Every row gives one point. A path goes straight from each point to the next, and from the last back to the first. The post is the endless flat space through its rows: a point in 2 columns, a line in 3, a plane in 4, and so on, so that a path can go around it. Count how often the path circles the post. Going back the other way cancels.
In the rows, 128 means zero.

Post, one row:
[[117 118]]
Path, 22 rows:
[[164 107]
 [139 167]
 [180 121]
 [187  90]
 [143 130]
 [ 80 171]
 [ 73 102]
 [117  75]
 [164 114]
 [159 156]
 [ 96 154]
 [ 31 140]
 [ 87 133]
 [ 69  82]
 [149  72]
 [189 127]
 [130 137]
 [ 98 129]
 [ 85 103]
 [134  89]
 [ 66  85]
 [123  89]]
Times around: 3

Post:
[[189 118 117]
 [125 132 116]]
Path, 31 rows:
[[196 167  85]
 [172 143  57]
 [166  98 107]
 [105  94 144]
 [167 116 154]
 [201 162 121]
 [200 132 125]
 [126 134 151]
 [164  94 152]
 [103 101  86]
 [225 113  89]
 [196 133 104]
 [206 129 141]
 [143 113 165]
 [165  72 148]
 [157 113  77]
 [159 171  57]
 [107 162  94]
 [188 144  64]
 [148 107 106]
 [ 93  81 182]
 [185 111 147]
 [111 151 121]
 [150 165  40]
 [162 108  58]
 [155 106 120]
 [146 132  87]
 [164 139  97]
 [123 165 132]
 [108 116 186]
 [151 146 153]]
Times around: 0

Post, 3 rows:
[[116 108 113 111]
 [100 129 128  94]
 [115 159 137 184]]
Path, 28 rows:
[[138 172 139 196]
 [127 128  67 107]
 [126  68  74 109]
 [ 96 148 143 158]
 [110 155 173 133]
 [133  95 112 114]
 [ 91 155 183 148]
 [115 112 100 181]
 [131 131  67 169]
 [172  62  49 133]
 [132  94 141  97]
 [ 72 134 185  60]
 [ 85 138 130 164]
 [118 118  72 122]
 [140 137 104 128]
 [ 81 219 192 121]
 [111  78 127 103]
 [ 46 156 145 101]
 [122 152  90 222]
 [141 140 108  89]
 [113 158 153 142]
 [ 84 122 187  64]
 [103 141 122 188]
 [ 79 174 110 150]
 [ 91 173 126 108]
 [ 83 205 123 216]
 [101 125 132 139]
 [ 90 116 164  44]]
Times around: 2

Post:
[[170  85  94 165 126 127  88 193]
 [101 141  82  79 123 138 134 134]
 [105 174 152  88 101 142 130  74]
 [103  68 132 165 126 146 121 162]
 [136  88 131  98 151 101 139 139]
 [138 140 180  98 144 164 118 102]
 [130 139 142 135 135 163 196  85]]
Path (32 x 8):
[[130 103 153 169  86 165  75 153]
 [118  98 150 118 129 136 154  85]
 [ 95 147  62  57 125 112 114  86]
 [102  84  84  68 185 207 138 182]
 [150 114 179 121  84 170  55 174]
 [ 78  73  99 177 101 158  76 212]
 [ 97 130  98  75 172 100 114 143]
 [129  92  81 152 183 166 158 132]
 [154  78 176 208 129 183  97 141]
 [138 134 163  80  98 175  45 150]
 [152 158 110 139  89 176 110 171]
 [110 105 127 161 102  95 132 173]
 [144  49  98 141 157 102  79 211]
 [116 142 144 165  83 131  94  97]
 [128  81  50 123 125 134 125 165]
 [109  61 143 127 138 146 110 174]
 [168 159 170 199  75 149 162 119]
 [ 81  69 118 132 157 109 165 169]
 [100 159 182 111 161 211  69 116]
 [110 158  97  21 122 116  67  86]
 [111 131 133 142  93 139 151  91]
 [114 100  94 113 110 151 203 141]
 [ 91 128 110  64 134 104 147 154]
 [169 142 219 157 147 128 155  84]
 [129 135 142 135 145 133 101 100]
 [188  96 200 123 172 153 139  81]
 [158 148 195 124 128 221 191  49]
 [139 105  57  71 129 139 209 174]
 [ 54 178 104  92  80 183  89 140]
 [172 157 144 160 143 160 187  81]
 [127 116  71  60 182 114 126 128]
 [129 117 105 107 135 177  97 120]]
Times around: 5

Post, 8 rows:
[[136 127 114 124 116 158 105 110 208]
 [107  90 108  95 180  40 144 175  47]
 [176 114 190 115 157 155 114  67 109]
 [161 186 138  93 125  99 120  98 167]
 [117 150 173 131 154 145 148 111 117]
 [145 154 152  93  94 157 146  87 165]
 [164 123 154 144 113 124 124 122 109]
 [182 144 113  94 145 133 160 132 131]]
Path, 29 rows:
[[166  90 138 147 220  79 136 112 113]
 [176 153 201 203  91 122 120 134 103]
 [174  77 144  88 171  96 106 125  82]
 [133 128 133  98 108 104 104 119 124]
 [119  77  45 104 143  92 106 159 152]
 [181 201 130 104 126 150 199  73 165]
 [110 115 146  85 159 108 189 132 148]
 [108 188 132  42 122 178 183 141 210]
 [127 110 164 109 160 141  64  85 139]
 [ 90 199 180 114 114  97 143  97  94]
 [150 200 152  54 138 112 184  49 162]
 [117 113 130  81 112  17 130 128 127]
 [138 108 132 136 117 143 156 142 210]
 [211 164 219 124 177  90 126  80 117]
 [118  90 180 126  85 153 129 120 128]
 [143 183 128 135 217 131 120 175  97]
 [171  97  79 151 160  73  32 122 111]
 [210 165 174 149 104 163 140  30 148]
 [ 94 110 128 126  99  65 132 138 180]
 [ 38 126 179  71 183  68 120 104 112]
 [ 91 116 141  47 178 144 129 145 123]
 [152 163 146  90 107 132 110 107  82]
 [154 127 154 106 117  89 132 115  60]
 [183 143 136 104 124 119 194  80 101]
 [116 126 161 137 150 106 153 134 114]
 [169  80 153  67 189 134 125 110 168]
 [189 174 149 109 150 191 167 134 131]
 [ 80  85 159 131  56 202 129 114 107]
 [150 121 146 118  75  87 111  87  95]]
Times around: 5

Post:
[[180 123 104 137 134 129 136 132 134 131  80]
 [ 63 129 159 125  75  96 100 115 111  86 139]
 [148 170 186 166 198 144 140 170 182 109  77]
 [149 154 145  96  49 160 114 129  96  68 200]
 [142 151 128  98  75 101 139 108 154  55 169]
 [108 173 155 137 143 142 128 125 153 123 132]
 [193 150 136 124 132 123 107  95  99 126 201]
 [ 88 176 179 121 167 148 175 171  78 119 123]
 [163 178  78 185 147 108 151 148  92 133 133]
 [144 142 105 140 150 124 135 154 104 130 190]]
Path (28 x 11):
[[143 177 109 146 142 149 118 209 193  99 190]
 [104 161 104 122 120 111 154 163 104  94 160]
 [154 185 158 132 188  89 175 131 115  56 170]
 [ 78 197 147 160 133  91 149 113  59  94 204]
 [114 185  92 181 113 104 146  93 181 131 112]
 [159 172 194 116 142  96 155 137 110  97 156]
 [127 160  92 143  75 145 104 154 189 131 143]
 [160 170 180 107 186  79 144 142  27 108 203]
 [192 196 162 128 103 171 105 102 143  72 178]
 [163 121 107 149 112 166 140 160 128  74 170]
 [113 163 160 101 132  77 170  99 139  94 176]
 [134 119 145 137 141  81 111 156 142 106 161]
 [128 238 165 148 189  54 143 119  74 132 121]
 [242 170 206 113 148 171 109 149 103 100 205]
 [161 121 142  88  38 143 116 139  79  73 203]
 [148 196 184 151 112 105  88 138  88  94 195]
 [140 169 114 128 130 124 142 140 104 102 109]
 [182 154 131 166 138 205 110 213 142  65 170]
 [147 108 145 140  74 182  93  84  93 124 124]
 [ 23 173 161 167 124  93 163 167  83 109 108]
 [128 203 159 130 125 107 147 127  68 105 207]
 [125 176 152 136 130  89  81 153 113  95 187]
 [167 106 182 171 112 133  51 173 118  68 113]
 [ 94 184 144 121 138 113 160 144  70  78 191]
 [167 109 131 141 161 164 134 172 125  94 171]
 [139 168 105 203 148 181 148 176 114 152 166]
 [131 174 121 147 107 152 146 187 160 112 208]
 [ 74 110 122 127 143  57 132 185 130 124 113]]
Times around: 4
